Each row of a before or after table is a point. The points were changed in one or more steps. Then noise was added and the rows were shuffled. The steps act on how far a point lies along the listed directions, d1 being the first. Name the steps. A step turns or swaps two directions, mirrors them in a line or flattens them onto one, adds a multiple of one to another, or multiplies one. Angles are multiples of 10 degrees, from the lower direction toward the higher: turns from -170 to 170, lines from 10 to 170 but not 90. Use the fewest steps. Two steps may share a direction if one is a turn and the other turns, adds or multiplies; they go together, in the order done. Otherwise the lowest direction goes first.

Directions:
(1): | -0.04 | -0.74 | +0.14 |
(2): | +0.74 | -0.01 | +0.14 |
(3): | -0.14 | +0.14 | +0.73 |
Before (13 x 3):
| -0.03 | +0.62 | +0.33 |
| +0.69 | +0.32 | +0.12 |
| +0.23 | +0.55 | +0.29 |
| +0.09 | +0.54 | +0.49 |
| -0.71 | -0.10 | -0.69 |
| +0.43 | +0.26 | +0.47 |
| +0.31 | +0.25 | +0.35 |
| +0.24 | +0.34 | +0.23 |
| +0.17 | +0.31 | +0.78 |
| -0.36 | +0.18 | -0.39 |
| -0.12 | -0.45 | +0.98 |
| +0.15 | +0.01 | +0.16 |
| -0.87 | -0.46 | -0.22 |
After (13 x 3):
| -0.27 | +0.17 | +0.48 |
| -0.22 | +0.19 | -0.72 |
| +0.06 | +0.36 | -0.35 |
| +0.19 | +0.26 | -0.61 |
| +0.13 | +0.68 | -0.15 |
| +0.13 | +0.28 | -0.46 |
| +1.06 | -0.21 | -0.20 |
| +0.01 | +0.53 | -0.38 |
| +0.05 | +0.01 | -0.19 |
| +0.28 | +0.61 | -0.29 |
| +0.22 | -0.33 | +0.90 |
| -0.33 | -0.08 | +0.90 |
| +0.56 | +0.42 | -0.49 |
Steps: turn d1 and d3 by 30 degrees; turn d2 and d3 by -110 degrees

Directions:
(1): | -0.13 | +0.72 | -0.20 | -0.48 | +0.15 | -0.55 |
(2): | -0.40 | +0.04 | +0.62 | +0.17 | +0.74 | -0.02 |
(3): | +0.21 | -0.47 | -0.61 | +0.09 | +0.61 | -0.34 |
(4): | -0.90 | -0.27 | -0.25 | +0.13 | -0.31 | -0.26 |
Before (11 x 6):
| +0.83 | +0.24 | -0.47 | -0.57 | +0.11 | -0.21 |
| -0.58 | +0.64 | +0.37 | -0.42 | +0.07 | -0.22 |
| -0.15 | -0.24 | -0.01 | -0.05 | +0.29 | +0.01 |
| +0.57 | +0.81 | -0.07 | -0.27 | +0.89 | -0.21 |
| +0.59 | +0.54 | +0.59 | -0.31 | +0.60 | +0.04 |
| -0.33 | +0.14 | +0.23 | -0.20 | +0.00 | -0.43 |
| +0.88 | -0.12 | -0.20 | +0.01 | +0.16 | +0.02 |
| +0.04 | +0.50 | +0.36 | -0.21 | -0.34 | +0.14 |
| -0.20 | -0.13 | -0.10 | -0.23 | +0.53 | -0.35 |
| +0.19 | +0.33 | -0.24 | -0.19 | +0.44 | -0.22 |
| -0.13 | +1.08 | +0.67 | -0.35 | -0.04 | -0.10 |
After (11 x 6):
| -0.34 | -0.40 | +0.78 | +0.38 | -0.24 | +0.77 |
| -0.31 | -0.57 | -0.27 | +0.40 | +0.10 | +0.10 |
| +0.13 | -0.51 | +0.56 | +0.23 | -0.10 | +0.12 |
| -1.09 | -0.35 | +0.23 | +0.09 | -0.17 | -0.17 |
| -1.07 | -0.89 | -0.40 | +0.77 | +0.11 | +0.09 |
| -0.41 | -0.86 | -0.73 | +0.05 | -0.41 | -0.16 |
| -0.31 | -0.15 | -0.70 | +0.01 | -0.06 | -0.61 |
| -0.35 | +0.20 | +0.42 | +0.03 | -0.69 | +0.33 |
| -0.83 | -0.19 | +0.95 | +0.51 | -0.72 | +0.61 |
| -0.03 | -0.68 | -0.01 | +0.11 | +0.56 | +0.00 |
| +0.07 | -0.06 | -0.03 | -0.17 | +0.38 | -0.01 |
Steps: multiply d1 by 1.3; turn d1 and d4 by 160 degrees; multiply d3 by 1.3
